Every row gives one point. Each copy is the shape, with its points in the same order, turned, moved and blurred by noise. Some copies are also mirrored. Which?

Shape (8 x 2):
0.09,0.58
0.26,-0.34
-0.01,0.29
0.13,-0.05
0.02,0.50
0.16,-0.30
-0.32,-0.11
0.04,0.48
Copy 1 (8 x 2):
0.47,0.52
-0.01,-0.25
0.21,0.38
0.07,0.05
0.34,0.52
-0.09,-0.14
-0.33,0.32
0.37,0.49
Copy 1 is: only turned
Copy 2, 8 rows:
0.60,0.34
0.17,-0.37
0.40,0.22
0.24,-0.13
0.49,0.42
0.11,-0.30
-0.15,0.07
0.53,0.43
Copy 2 is: only turned

Shape, 9 rows:
0.00,0.24,-0.32,0.35
-0.20,-0.03,-0.10,0.12
-0.14,-0.28,-0.30,-0.46
-0.01,0.16,0.32,0.08
-0.08,0.16,0.18,0.16
-0.66,-0.01,-0.35,0.61
-0.58,-0.13,0.88,0.23
0.20,0.04,0.28,-0.30
-0.25,0.34,-0.27,0.02
Copy 1, 9 rows:
-0.14,0.25,-0.17,0.47
-0.15,-0.06,-0.01,0.18
0.02,-0.24,-0.37,-0.30
-0.02,0.19,0.35,0.10
-0.11,0.24,0.26,0.21
-0.64,-0.27,-0.06,0.69
-0.35,-0.26,1.00,0.03
0.23,0.26,0.16,-0.21
-0.37,0.27,-0.15,0.14
Copy 1 is: only turned
Copy 2:
-0.55,0.15,-0.34,0.13
-0.21,-0.16,-0.24,0.16
0.05,-0.44,-0.40,-0.38
0.03,0.14,0.05,0.24
-0.10,0.08,-0.08,0.24
-0.53,-0.28,-0.60,0.66
0.39,-0.25,0.24,0.87
0.19,0.07,0.11,-0.18
-0.15,0.12,-0.54,0.11
Copy 2 is: mirrored
Copy 3:
-0.20,0.40,-0.11,0.18
-0.22,0.00,-0.05,-0.01
0.02,-0.22,-0.27,-0.55
0.02,-0.15,0.37,0.17
-0.11,0.03,0.25,0.18
-0.88,0.15,-0.20,0.22
-0.50,-0.72,0.70,0.36
0.35,-0.21,0.29,-0.04
-0.30,0.29,0.09,-0.14
Copy 3 is: only turned
Copy 4 (9 x 4):
0.08,-0.02,-0.27,0.37
-0.19,0.00,0.02,0.23
-0.33,0.06,0.02,-0.45
0.05,0.29,0.29,0.28
-0.10,0.22,0.17,0.36
-0.49,-0.48,-0.12,0.54
-0.32,0.03,1.04,0.60
0.10,0.49,0.27,-0.06
-0.33,0.25,-0.25,0.32
Copy 4 is: only turned
